Each point is reached from the start by the listed moves, each made once or not at all, plus a little noise. Say if it took an odd or an even number of moves. Then give how often each move was made.
In the rows, 128 means zero.

Moves:
(1): [165 150 145 137 149]
(2): [111 155 101 141 149]
Start: [ 79 137 149 139 167]
Points:
[ 61 165 121 150 187] -> odd (0, 1)
[118 159 166 150 184] -> odd (1, 0)
[100 186 140 162 208] -> even (1, 1)

Moves:
(1): [164 119  93 147 146 115 146 113 134 102]
(2): [134 169 109 142 123 145 125 113 122 148]
(3): [163 124 161 133 135 128 118 139 113 126]
(4): [121 129 147 179 102 105 111 105 141 144]
(5): [118 132 127 151 195 122 131 134 134 151]
(6): [117  89 122 132 110 172 150 125 105 135]
(7): [140 150 166 117 111 107 193 132 136 105]
(8): [ 97 130  96 152 116 149 126 185 100 138]
(9): [144 133 158 131 110 148 108 145 198 153]
Start: [143 148 112 124 126 133 186 103 118 153]
Points:
[184 134 208 147 148 168 247 135 163 180] -> odd (0, 0, 1, 0, 1, 1, 1, 0, 1)
[126 132 165 221 127 146 247 155  80 180] -> even (0, 0, 1, 1, 1, 1, 1, 1, 0)
[121 173 119 137  98 134 249 161  97 139] -> even (0, 0, 0, 0, 0, 0, 1, 1, 0)
[154 156 164 209  81 149 138 162 156 205] -> even (0, 0, 1, 1, 0, 0, 0, 1, 1)

Moves:
(1): [148 132 128 126 137 131 133 137 133 129 126 141 116 134 127 138 123 125
 128]
(2): [136 150 126 132 119 137 137 137 117 124 126 129 124 133 123 124 137 126
 120]
(3): [130 120 166 132 117 125 106 132 122 125 126 130 117 150 118 116 112 130
 131]
(4): [135 136 131 151 120 122 129 126 131 110 130 125 131 136 127 126 129 136
 136]
(5): [123 130 141 139 148 128 141 125 116 117 132 136 121 130 136 129 121 141
 117]
(6): [119 117 120 135 138 155 127 135 134 125 118 124 134 125 126 126 119 146
 140]
(7): [147 115 140 122 133 125 160 124 126 125 116 124 137 122 104 144 132 130
 124]
(8): [121 134 130 115 139 121 123 148 121 117 135 119 146 129 122 138 112 131
 134]
(9): [130 141 140 125 138 126 134 133 172 127 131 124 135 126 127 117 132 127
 129]
(10): [120 129 118 140 131 111 126 149 130 163 118 129 121 125 118 137 131 140
 118]
(11): [129 130 132 125 122 135 131 130 125 142 157 113 119 135 128 139 125 135
 136]
(12): [123 132 126 133 117 131 144 125 133 133 141 144 140 121 132 131 115 118
 133]
(13): [130 142 140 136 148 135 115 114 117 138 119 119 163 135 134 141 127 121
 124]
(14): [111 114 126 109 123 126 141 115 133 123 115 143 127 181 140 138 127 139
 136]
(15): [126 123 138 123 118 130 130 136 127 133 121 133 129 124 157 127 124 129
 127]
(16): [118 127 130 132 125 134 122 140 139 120 119 123 116 124 130 159 130 131
 109]
(17): [123 123 136 123 134 132 136 138 125 127 133 136 138 123 132 131 147 126
 145]
(18): [133 132 128 120 121 137 113 118 137 116 139 150 133 116 122 133 136 163
 132]
Start: [114 128 120 130 155 130 154 134 134 143 120 146 142 128 120 115 138 154
 146]
Points:
[ 86 111 178 127 166 159 149 149 126  91 153 171 157 202 120 141 113 249
 202] -> odd (0, 0, 1, 1, 1, 1, 0, 1, 0, 0, 1, 0, 0, 1, 0, 0, 1, 1)
[124 150 161 137 167 170 153 166 121 105 139 195 150 143 101 126  89 210
 158] -> even (1, 1, 1, 0, 1, 1, 0, 1, 0, 0, 0, 1, 0, 0, 0, 0, 0, 1)
[100 151 147 138 143 205 158 156 136 147 141 166 187 112 153 175 146 199
 161] -> odd (0, 1, 0, 0, 0, 1, 0, 0, 0, 0, 1, 1, 1, 0, 1, 1, 1, 1)
[ 84  82 167 127 128 150 189 167 151 179 100 158 130 183 122 179 100 200
 151] -> odd (0, 0, 1, 0, 0, 1, 1, 0, 0, 1, 1, 1, 0, 1, 1, 1, 0, 0)
[ 96 144 167 156 134 170 158 192 129 113 153 138 157 153 106 154 112 180
 180] -> odd (0, 1, 1, 1, 0, 1, 0, 1, 0, 0, 1, 1, 0, 0, 0, 1, 1, 0)
[128 133 180 139 171 173 201 187 122 119 136 148 134 152  87 179  83 187
 140] -> even (1, 1, 1, 0, 1, 1, 1, 1, 0, 0, 1, 1, 0, 0, 0, 1, 0, 0)
[134 129 176 109 180 168 175 154 110 138 106 136 175 221  89 167 100 185
 168] -> odd (1, 1, 1, 0, 0, 1, 1, 1, 0, 0, 1, 0, 1, 1, 0, 0, 0, 0)
[120 139 176 142 161 118 157 146 180 143 143 186 111 209 110 137 120 236
 158] -> odd (1, 0, 1, 1, 1, 0, 0, 0, 1, 1, 1, 0, 0, 1, 0, 0, 0, 1)

Moves:
(1): [124 107 115 122 119 115 121 124 147 146 140 116 108 139 121 117 152 140
 107 121 137 137 118 147 133 131]
(2): [131 118 128 131 141 127 137 116 144 121 127 127 125 143 140 118 125 118
 136 131 121 114 118 135 136 145]
(3): [129 131 129 150 141 131 127 137 139 142 149 129 117 138 132 112 126 117
 117 139 138 132 125 136 125 122]
(4): [132 132 120 146 124 115 135 117 130 129 107 121 128 111 147 127 143 133
 129 108 129 131 132 127 116 140]
(5): [113 145 128 124 152 148 118 141 129 133 122 114 128 118 116 135 128 144
 136 116 138 121 135 134 140 131]
(6): [122 132 121 122 133 135 112 137 138 129 115 131 115 143 152 151 111 117
 127 120 105 139 107 124 127 131]
(7): [138 125 123 130 133 133 128 142 132 119 121 124 144 143 139 141 134 135
 119 123 118 113 138 150 123 141]
(8): [127 118 136 126 133 123 132 145 134 126 128 142 109 136 122 128 145 144
 144 106 107 135 132 125 139 127]
(9): [135 129 111 145 114 108 116 141 118 112 138 111 131 123 123 125 123 115
 137 111 127 129 120 132 130 134]
(10): [106 120 146 141 118 105 126 123 149 143 108 129 141 131 108 140 112 138
 137 140 127 118 129 122 126 130]
(11): [119 123 130 132 123 128 128 130 136 136 117 147 136 104 109 124 126 129
 112 120 120 130 130 138 138 128]
(12): [139 129 121 137 136 134 119 120 137 131 125 141 134 123 130 140 131 131
 121 132 140 120 122 128 139 117]
(13): [124 133 132 124 135 124 131 136 121 128 114 138 140 132 125 125 141 134
 132 125 127 142 112 133 129 138]
(14): [125 124 128 126 123 105 137 129 139 121 127 118 121 121 135 146 128 155
 146 140 133 132 128 114 113 111]
(15): [121 126 128 139 125 126 148 124 130 152 144 137 131 116 129 122 129 138
 143 132 122 110 119 117 159 144]
(16): [135 145 127 112 132 115 127 127 122 126 125 129 146 136 122 121 113 139
 119 111 129 129 125 113 142 134]
(17): [120 142 126 118 120 117 129 127 131 131 119 126 118 129 118 133 134 124
 121 121 131 118 126 126 125 130]
(18): [115 115 126 134 144 138 132 115 128 140 127 119 112 130 119 148 124 126
 141 124 112 104  93 150 137 110]
(19): [113 141 115 137 125 120 121 115 138 141 140 130 143 132 119 126 144 127
 131 126 142 119 126 120 119 135]
(20): [115 129 140 126 144 120 121 145 128 128 142 126 136 121 146 147 138 124
 115 142 141 143 124 141 133 131]
(21): [138 141 139 119 117 127 117 119 135 116 142 147 111 124 110 131 127 116
 133 126 137 133 140 144 136 118]
(22): [133 116 124 119 140 120 123 132 129 139 113 120 126 125 140 124 123 116
 150 122 138 129 129 138 127 149]
(23): [131 120 135 113 117 132 130 133 146 127 139 122 147 124 119 136 138 126
 128 118 132 139 126 116 129 132]
(24): [119 121 121 121 132 142 137 127 134 133 127 125 129 144 118 129 122 138
 142 120 119 133 129 115 142 114]
Start: [123 127 124 131 157 138 135 121 119 125 102 123 107 124 117 120 136 123
 149 118 126 142 128 118 124 140]
Points:
[ 92  93 133 160 173  77 157  95 203 163  65  81  91 121 120 154 136 125
 204 111 135 111  82 129 108 159] -> odd (0, 1, 1, 1, 0, 0, 0, 0, 0, 1, 0, 0, 0, 1, 0, 0, 1, 1, 0, 0, 0, 1, 1, 0)
[ 92 178 128 102 218 148  87 155 150 133  60 160 120 121  94 213 134 131
 120  72 119 127  67 191 183 143] -> odd (0, 0, 0, 0, 1, 1, 1, 0, 0, 0, 1, 1, 1, 0, 0, 1, 1, 1, 0, 1, 1, 0, 0, 0)
[ 88 107 129 158 176  93 106 165 225 154  83 149 124 106 105 179 191 158
 161  41 110 151  80 181 208 210] -> even (1, 1, 0, 1, 1, 1, 1, 1, 1, 1, 1, 1, 1, 0, 1, 0, 0, 0, 0, 1, 1, 0, 1, 0)
[ 43  91  79 173 177  54 133 129 224 194  44  87  74 118 103 178 168 173
 216  33  84  75  63 166 163 211] -> even (1, 1, 0, 1, 1, 1, 1, 1, 1, 1, 1, 0, 0, 1, 1, 0, 1, 1, 1, 0, 0, 1, 0, 0)
[ 97 112 111 126 181 136 113 144 185 108 139 121  99 181 115 192 159 100
 196  57  77 139  71 163 167 149] -> odd (0, 1, 0, 0, 0, 1, 1, 1, 1, 0, 0, 0, 0, 0, 0, 0, 0, 1, 1, 1, 1, 0, 1, 1)
[ 80  85  91 147 134  59 121 113 179 164 101  75 110 139  88 132 144 157
 202 105 153 141 106 107 117 149] -> odd (1, 0, 0, 0, 0, 0, 0, 0, 1, 1, 0, 0, 0, 1, 0, 0, 0, 0, 1, 0, 0, 1, 0, 1)
[ 46 113 126 147 193  54 144 176 176 191  75 128  98 133  94 174 110 159
 213  76  82 149  36 122 199 154] -> odd (0, 0, 1, 0, 0, 1, 0, 1, 1, 1, 1, 0, 1, 1, 1, 1, 1, 1, 0, 1, 0, 1, 0, 1)
[ 90 119 106 130 134  68  92 145 197 163  78 151 151 141  59 147 161 152
 136  42 112 172  68 107 167 170] -> odd (1, 0, 0, 0, 0, 1, 0, 1, 1, 1, 1, 1, 1, 0, 0, 1, 0, 0, 1, 0, 0, 0, 1, 0)
[ 84 126 115 160 208 137 147 147 174 143 128 123  42 154 100 153 131 149
 249  73  73 134  46 140 201 128] -> even (0, 1, 1, 0, 1, 1, 0, 1, 1, 0, 0, 0, 1, 1, 1, 0, 0, 1, 0, 0, 1, 0, 0, 1)
[ 81 124  75 153 192  97 121 147 228 180 128 110  94 144  87 168 172 173
 155  36 100  87  39 142 198 170] -> odd (1, 1, 1, 0, 1, 1, 1, 1, 1, 0, 1, 1, 0, 1, 1, 1, 1, 1, 1, 0, 0, 0, 1, 0)

Moves:
(1): [136 146 113 119 137 110 140 139 111 130 109 137 128 127 126 107 124 140
 110 130 150 108 118 120 143 126 135]
(2): [128 133 137 139 113 144 126 120 125 128 102 104 127 145 118 122 115 107
 140 118 125 137 125 116 129 148 117]
(3): [123 135 135 129 111 136 108 132 135 121 115 116 131 104 128 130 136 142
 136 127 148 132 133 135 135 133 132]
(4): [122 142 118  92 149 151 104 147 126 115 118 116 133 119 133  92 110 127
 117 125 125 132 128 130 154 154 130]
(5): [118 134 135 124 130 145 123 120 132 134 134 118 132 124 132 147 117 130
 126 106 138 122 124 133 136 131 113]
(6): [123 113 118 112 134 108 150 125  95 134 121 128 122 122 123 126 125 116
 111 134 118 119 125 153 131 116 134]
(7): [112 117 120 133 139 123 141 131 131 119 120 131 115 129 115 115 116 112
 113 121 134 112 122 146 125 136 144]
(8): [137 140 129 128 135 120 121 127 125 125 126 121 128 123 131 135 133 123
 124 131 125 123 112 118 116 131 124]
(9): [137 136 130 152 116 135 125 114 127 124 137 134 133 133 130 132 125 129
 122 124 133 125 119 138 133 127 122]
(10): [126 117 128 136 137 160 150 112 121 168 106 126 112 124 117 119 126 132
 134 129 136 120 137 139 130 124 137]
(11): [167 138 135 104 133 119 127 130 117 131 133 146 145 128 139 139 122 113
 118 117 118 145 128 123 129 113 134]
(12): [105 117 122 101 125 134 103 127 125 145 121 146 130 133 131 154 125 150
 146 118 145 103 110 147 133 116 136]
(13): [125 124 137 146 110 133 145 142 128 110 105 112 103 133 107 130 138 106
 114 148 151 120 136 106 133 119 122]
(14): [140 138 149 124 135 136 124 110 118 144 134 119 113 122 121 138 132 133
 120 105 127 146 131 131 122 118 134]
(15): [128 105 136 124 126 121 119  96 123 150 149 138 128 142 135 137  88 116
 121 116 130 153 109 128 138 143 140]
(16): [130 139 133 155 125 135 133 132 117 135 137 119 110 111 127 160 133 128
 146 125 120 133 103 133 117 131 136]
(17): [109 137 126 122 126 123 139 110 111 113 120 132 134 116 101 108 109 143
 136 124 133 119 115 126 131 118 131]
(18): [127 110 137 147 124 126 134 125 118 134 117 137 123 119 124 136 132 120
 129 127 127 125 130 111 143 129 110]
(19): [148 137 118 139 139 106 136 127 152 128 122 123 126 134 128 154 132 121
 130 149 117 127 128 133 144 125 130]
(20): [123 117 134 134 131 121 125 139 136 132 124 116 134 145 130 140 116 142
 124 140 131 118 108 142 131 110 131]
(21): [114 123 116 137 132 128 127 122 142 140 115 127 129 150 142 137 128 124
 134 147 144 139 124 134 126 119 123]
(22): [132 110 117 140 150 122 106 150 127 137 149 134 141 131 126 129 124 147
 125 138 139 136 117 151 126 137 140]
(23): [137  91 142 120 118 112 125 115 141 139 138  98  95 127 127 128 129  89
 134  83 127 115 151 123 106  89  99]
(24): [122 131 151 127 107 136 122 124 131 150 139 128 134 122 126 127 151 125
 127 136 129 141 122 131 134 134 120]
Start: [137 136 139 140 123 150 134 120 144 122 136 127 135 121 139 133 107 118
 104 141 115 140 127 127 150 133 131]
Points:
[142  78 212  98 116 167  93  25 109 221 120 104 105  90 121 205  38 115
 116  29 165 127  81 146 164  54 118] -> even (0, 0, 1, 0, 1, 0, 0, 1, 0, 1, 1, 1, 0, 1, 1, 0, 1, 1, 0, 1, 0, 0, 1, 0)
[129  80 205 208  63 182 164  62 114 206  60  53  18  86  69 211 128  36
 112  94 160 106 106 178 173  87 111] -> even (0, 1, 1, 0, 0, 1, 1, 0, 1, 1, 0, 1, 1, 1, 0, 1, 0, 1, 1, 0, 0, 0, 1, 1)
[177 124 161  66 163 143 137  98  98 220  91  81 101 124 148 114  94  73
  47 111 134 140 104 163 164  57 125] -> odd (1, 0, 0, 1, 0, 1, 0, 1, 0, 1, 1, 0, 0, 1, 0, 0, 0, 0, 0, 1, 1, 0, 1, 1)
[ 97 146 180 169  96 199 122  26 111 249  68 105 102 100 104 217  64 136
 145 110 193 150  42 150 221 135 135] -> even (1, 1, 1, 0, 1, 0, 0, 0, 0, 1, 0, 1, 0, 1, 1, 1, 1, 1, 1, 0, 1, 0, 0, 1)
[161 152 159 140 145 140 169 122 115 152  74 106 112 134 124 159  84  64
   8 159 166 128  79 165 241  97 121] -> even (1, 0, 0, 1, 1, 1, 1, 0, 1, 0, 1, 0, 1, 1, 0, 0, 0, 1, 1, 1, 1, 0, 0, 1)
[132 163 145 136 165 185 149 111  93 164  51 113 106  78 107 116  53 138
  83 122 170 132  67 160 198 108 177] -> even (1, 0, 1, 1, 0, 0, 1, 0, 0, 1, 1, 0, 0, 1, 0, 1, 1, 1, 0, 1, 1, 0, 0, 0)
[112  93 156 146 125 161  91 130 171 121  61  40  99 130 138 116  69  55
 101 106 145 120 106 131 165 132  90] -> odd (0, 1, 1, 1, 0, 0, 1, 1, 0, 0, 0, 0, 0, 0, 0, 0, 0, 1, 0, 1, 1, 0, 1, 0)
[103  85 187 232 125 209 150  62 105 209  97  73  84 144  85 201  30 109
 118 133 181 170  51 140 179 125 132] -> even (0, 1, 0, 0, 1, 0, 0, 0, 0, 1, 0, 0, 1, 1, 1, 1, 1, 1, 0, 1, 1, 1, 0, 0)
[ 78  90 127 149 137 159  81 128 103 149  55  96 126 153 125 152  13 101
  48 144 229  96  18 186 233 158 136] -> even (1, 1, 1, 1, 1, 1, 1, 1, 1, 0, 0, 1, 1, 0, 1, 0, 0, 1, 0, 1, 1, 1, 0, 0)
[155 103 191 144  85 172 162  84 118 168 106  75  77  83 105 154 114  27
  56  89 165 106 132 162 152  78 106] -> odd (0, 0, 1, 0, 1, 1, 1, 1, 1, 1, 1, 0, 1, 0, 0, 0, 0, 0, 0, 0, 0, 0, 1, 1)
[143 136 172 151 118 164  45  97 153 200 139  66  84 108 143 221  82 101
  86 106 216 146  43 169 197 120 121] -> even (1, 0, 1, 1, 1, 0, 0, 1, 1, 0, 0, 1, 1, 1, 1, 1, 0, 0, 1, 0, 1, 1, 1, 1)
